Every row gives one point. The last column is the point's height on a tilted bowl or saddle (a function of degree 2), plus a little noise. Along how many of its main directions does it bend up, bend down or stay straight?

Points (15 x 4):
[[-54 -15  26   0]
 [ 21  25  15  -8]
 [ 82   2 -70  95]
 [ 21  27  23 -13]
 [ 32  16  41 -21]
 [-11  15 -15   7]
 [ 13 -92 -16  30]
 [ 14  -2 -65  61]
 [-34  81   6 -20]
 [ 27  21  11  -7]
 [ 75   8 -30  31]
 [ 17   6  -7   9]
 [ -2  24 -64  50]
 [-28 -15  26   1]
 [ 20 -45   3  11]]
Directions: 1 up, 1 down, 1 straight

Points (16 x 4):
[[ 37  -6   2 -23]
 [ 13  28  -4  10]
 [ 14  50  28  12]
 [  9 -22 -17 -20]
 [ -3 -95  26 -95]
 [-25  -2 -28   5]
 [ 35  16   7  -8]
 [ 38  -2  -6 -21]
 [-49   4  10  11]
 [-12  13  49   0]
 [-57  27  16  21]
 [ 42 -15   1 -33]
 [-12 -23   4 -11]
 [ 14  34  12  11]
 [ 33  -4  -9 -19]
 [-22  11 -21  13]]
Directions: 0 up, 3 down, 0 straight

Points (24 x 5):
[[ 13 -28 -26  17  -8]
 [ -6 -38  -9 -44  -6]
 [ 29  50 -11  15  19]
 [ -9 -37 -66 -22  13]
 [ 28 -39 -44 -95   7]
 [ 46 -30  23  -3 -17]
 [-14  -9  27 -14  -1]
 [-23 -39 -34  21   9]
 [ 17   4 -34  -6   1]
 [ -9  63  -1  -2  23]
 [ 21 -67  -1   2 -23]
 [-33 -78   0  14   8]
 [-82  33 -84   5  95]
 [-76  47  44  20  31]
 [-18 -35  10  30   2]
 [ 14  27  12 -66  19]
 [-32 -25  -6  83  37]
 [ 64  30   2  -9   8]
 [ 60 -31 -26  -1 -22]
 [ 19 -62  20  15 -15]
 [ -3  47 -11 -68  37]
 [ 34  -4  -3 -21 -11]
 [-40   2  13  -9  10]
 [-51 -19 -40  21  31]]
Directions: 3 up, 0 down, 1 straight

Points (46 x 7):
[[ 23 -24   7 -25 -18  33 -17]
 [ 35   5  27  33  -6 -14   1]
 [-25 -20 -19 -10 -27 -63  -8]
 [-28 -73  -2   7  33  25  17]
 [-15   5  28   5 -20  44   2]
 [ 25 -10 -63 -31 -65   8 -24]
 [ 67 -47  65 -17  40 -12 -44]
 [ -2 -49 -28   4 -38  48 -16]
 [  2 -36  49  14 -14  14 -22]
 [-47 -40  34 -13  -9 -39 -10]
 [-75 -39 -23 -13 -18  73  40]
 [  1  37 -19  11 -30 -35  -3]
 [  8 -23 -41 -16 -38  39 -23]
 [-41   2  -4 -17 -74  44 -26]
 [-30 -58 -11 -26 -10  -2   5]
 [ -3 -40 -25  28   8  33   8]
 [-58   3 -14 -47 -15  55  39]
 [ 28  18  19  29  33 -62   0]
 [-35 -23  11 -22 -31  -6  -2]
 [ 25  -1 -23  46  34   3  21]
 [  1 -12 -20 -75  44  18  41]
 [ 38  36  21 -18  -6  -3  32]
 [ -7 -45 -27 -49 -33 -39   4]
 [-18   0 -19  48 -30   8 -10]
 [ 18  84 -29  13  30 -35  68]
 [-12   8 -26 -46 -50  59 -20]
 [ -8  72  40  32 -85 -18 -53]
 [ 16 -34  63 -30 -57  40 -67]
 [ 29   9   4 -39  73  25  62]
 [-51  48 -13   3 -45  48  -1]
 [ 26 -57  20  18   9 -95 -53]
 [-27  39 -65  63   5 -25 -30]
 [ 12  21  -3  -9 -20 -33   6]
 [-53  36  56 -78  24  -9  95]
 [-35   1  46 -12  13 -20   6]
 [ 34 -37   4  -9 -27 -10 -19]
 [  5 -65 -17 -65 -58  -3 -18]
 [ -3  10 -63  29   3 -45 -17]
 [-11  58  32 -30 -34  33  24]
 [-49 -23 -71  -5 -47  -1  -6]
 [-62  14  29 -44 -25  20  35]
 [-58  19   0  10  20 -55   2]
 [-23   9 -20  43  25  41  34]
 [ 13 -33 -13  79 -10   0  13]
 [-37 -77 -28  34   3  39  33]
 [  4 -59   6 -19 -23  30 -22]]
Directions: 3 up, 3 down, 0 straight

Points (62 x 9):
[[ 28   4   0  -3   0  25 -22   2 -18]
 [-40 -43  23   9 -40 -47  20 -14   3]
 [-10  -1 -53  53   0 -37  -4   7 -33]
 [  2 -58 -23 -13 -34 -53  55 -14 -16]
 [-39  14   7  42  74 -17 -19  20   8]
 [ 30 -12   9 -41  17 -12   0  26  12]
 [  2 -40 -23 -30 -30  48  -2 -20  -3]
 [  3  22  24  11 -43 -21   2  20 -26]
 [-17  46 -27 -27  -9  -9 -11  43 -18]
 [ 95  21  -9  -3   8   1 -37  33 -63]
 [ 27 -63  17 -29  18 -51 -31   3 -43]
 [-24  16  24   6  24  17  -9  28  13]
 [-29  -7  29  13  -8  15  50 -42  24]
 [  6   2  -2  12  -2  28 -18 -25   2]
 [-16  29  23 -19  42  16  20  -4  28]
 [  2   0  26 -15  -7  -2  17 -28  13]
 [ -9 -23  -7  11 -31  25  58  10 -19]
 [-10   6   6 -52  -3  16 -33 -31   6]
 [  4 -20 -22  14  35  38  -4  27 -27]
 [  9 -28  -5 -22  22  -4   6   2  18]
 [-11  11 -16   8  24 -36   9 -31   6]
 [ 23  39  21 -18  17 -18 -39 -14 -24]
 [ -3  62 -32  31   8  28 -24  -3 -34]
 [ -7 -15  18  -4 -66 -25   8   1 -12]
 [ 11  19  28 -15  27  24  14 -36  -3]
 [  5  22   2  10 -41   6 -34  27 -14]
 [ -1  -9  19   4  32   6  -8   3  13]
 [  2 -17   7 -33  35   7  24 -34  34]
 [-15  13  10  33 -20  25   4 -12   9]
 [ 14  -1  11  18 -25  40 -27  29 -24]
 [ -3 -50  -8 -15  17 -34 -13  11   3]
 [  8  59 -15 -31  26  41  -1  29 -20]
 [ 59 -63 -57   8 -23  20  11  -1 -67]
 [-27  22  15 -49  -6 -33 -26  64 -18]
 [ 15  25   0   9   6 -26 -18  12 -13]
 [ 14  -1   9  19  10 -24  14   7  -5]
 [ -6  57 -37  -2 -43   0  35 -27 -31]
 [ 11  -4 -35   6  20  21   6 -22   6]
 [-17 -29 -16  52  33 -29   3 -44   9]
 [ 57   6  19 -10 -18  25 -12 -18 -47]
 [ 14 -10 -12   3 -36   4 -19  -5  -4]
 [-21  11 -25  -9  12  30 -34 -19   3]
 [-41  33   1 -18  36  10 -36  37 -20]
 [-16  -4 -24 -11 -31  24 -38 -26  20]
 [ -4 -25 -40  13  -4 -32 -20  -8  -3]
 [  3   4 -21  -8  -4 -33 -19 -10  -2]
 [  9   1  14 -22  34 -12  -5 -21  11]
 [ 41  -4  25   7  -5 -31  -7   5 -32]
 [-14   1  -5 -13  48   8  -9   9  15]
 [ 51  -2  19 -53  36  57  47  37 -33]
 [ 75  -7   8  17 -50 -20  -6  -2 -90]
 [ 38  -7  -5 -13  -6 -11   4  -3  -5]
 [ 39  38  -2   9 -32 -35  15  39 -58]
 [-12 -14  34  38   1  -5  20  10  10]
 [ 13 -18  11  10   6  56  21   8 -33]
 [-21   6  29  41  -3  18  -5  77 -25]
 [ 32 -37 -10   4   9  -1  26  21 -15]
 [  5   5  15  11  18  26  22  11  -2]
 [-20 -43  23  56 -43  34   0 -40  53]
 [-10  10 -10 -39  17   4  43  38  42]
 [-23  12 -95   4  -9   3 -30  13 -39]
 [ 20  30  -7   7 -27 -80  24 -24 -95]]
Directions: 1 up, 4 down, 3 straight

Points (78 x 9):
[[  8   1  -9 -18 -45   7  -8 -21  15]
 [ 40  29 -11  -9  28 -22  11 -32  13]
 [ 42  -3   1 -47  -8   5  15  26  20]
 [ 18 -59 -35  15 -19   9  17  54  64]
 [ 36  81 -22 -32 -17  20  -2 -42  39]
 [ -4  -2   0  40  -5 -67 -44  24  19]
 [  9   1  67 -36   3 -31  -4   5  41]
 [ -7 -20  39  14 -78  60  22   1  40]
 [ 20  10  10 -95 -21  29 -34  37  44]
 [  5 -26  75 -10   3 -29 -39  16  41]
 [-15  67  23 -23 -38   6 -53  28  23]
 [ 56  17  21  -2 -50  13  10  18  25]
 [-30  36 -22 -80 -30  -5   6  18  58]
 [-41  27  19 -33  46  49 -19 -54  31]
 [-22 -51 -45 -17  34 -44  72  40  92]
 [-15  37 -50  28 -37 -15  -5 -57  21]
 [-20  26 -18  18 -40  20 -19  18   9]
 [-53  -8 -18  13 -17 -30   6 -29  11]
 [ 29  51  -8 -21  17  60  10 -10  -3]
 [ 45  -4 -27 -45   8 -30 -50 -27  47]
 [ 36  31  11   1 -39 -18  -8  44  23]
 [ 19 -61 -12   6  27  34 -31 -38  50]
 [-35  25 -56 -14  31  30  16   1  43]
 [-40  13   7 -25 -14  42  26  -7  25]
 [ -4  33 -53  18   1  -3   5  63  38]
 [-19  -5  44 -66 -31  -5  16  57  70]
 [ 37 -20 -15   6  29  42 -32 -42  37]
 [ 32  27  68  14 -35 -87 -44 -11  26]
 [-25   3 -27  23  46 -29  25 -30  28]
 [-78  31 -13  23 -38  27  -8  31  21]
 [-42  23  25  -3  21   5  40 -12  15]
 [  9 -68   4   4   2 -26 -18  45  58]
 [ 42  16  -9  -1   2  15  60  -9  -1]
 [ 60 -28 -32  50  14  10  36  -1  34]
 [-69 -60 -14   9  14 -17  49  12  84]
 [-57 -45 -47 -13 -10  46  28  16  81]
 [  6  56 -35 -31  15  23  -7   6  20]
 [  2   1  -2  25 -17  21  -9 -41   0]
 [  5 -24 -37  17  16 -12  90  39  49]
 [-60   8 -31 -36  29 -30 -36  16  65]
 [-22  35   7 -63  -8  29 -15  13  32]
 [-57  35  -5 -14 -36  19 -10   7  20]
 [ 24  39 -31 -84  -3  91 -28  -7  35]
 [-53 -29  40 -20   7 -38 -21 -34  18]
 [ -2  17 -51  -8 -17 -11 -16  31  31]
 [-12  -4  -2   6   2  41  10  21  13]
 [ 56  42 -11   6   0 -17 -64  69  52]
 [-17 -48  31 -16  30 -42  16  17  54]
 [ -9 -38  25  14  16   5 -37 -13  16]
 [ 14  -5 -51  47 -81  59 -25  -5  54]
 [ 18 -55  -5   0 -34   2 -18  -1  30]
 [ 14 -42   3 -26 -30  10   5 -27  28]
 [  0 -11  -9  28   6  42 -44  37  23]
 [-16 -27  61 -15 -31 -29  46 -19  32]
 [ 10 -22  44  26 -35  33  44   3  24]
 [-12 -34   1  45  13 -15  23 -26   9]
 [-11  36  -1  16   6  28  22 -11  -3]
 [ 22   9 -48   8  19  18  30 -25  20]
 [ 31 -32 -14  25  23 -71 -27  52  65]
 [  7  58 -22  92  69  -2  26  15  22]
 [ 25 -44  15  -5 -21  -2 -53   2  29]
 [-31  21 -29 -10  -3  16 -14 -10  21]
 [-13 -24   6  26  10  45  20 -38  12]
 [-51 -17  -1  43   4  25  21  -5  17]
 [ 13  -9   2  -1  29 -41 -17  -2  24]
 [ 21 -18 -22  17 -42 -16  11 -34  12]
 [-31 -43  -1 -22  -3  35  15 -17  39]
 [-29   7  -1  15 -68  -5 -38 -35 -16]
 [  5  -2  42 -24 -38  16 -60 -31  16]
 [-11  -2   6  36  -4  40  29 -14   2]
 [-24  12  23  33  28 -53  40 -39  -2]
 [ -7  -1  -4 -12  32  58  59   5  11]
 [ 33  -3  62   3 -28  -9 -32  33  34]
 [ 49 -32  -5  22  -6 -32 -41  17  38]
 [ 18  20 -15 -39 -65  22 -27 -15  32]
 [  5  63  -7  30   7  31   0  59   3]
 [-24   0  12   1  24 -32 -22  24  29]
 [ -9 -34 -52 -23 -22  37 -16 -12  46]]
Directions: 5 up, 1 down, 2 straight
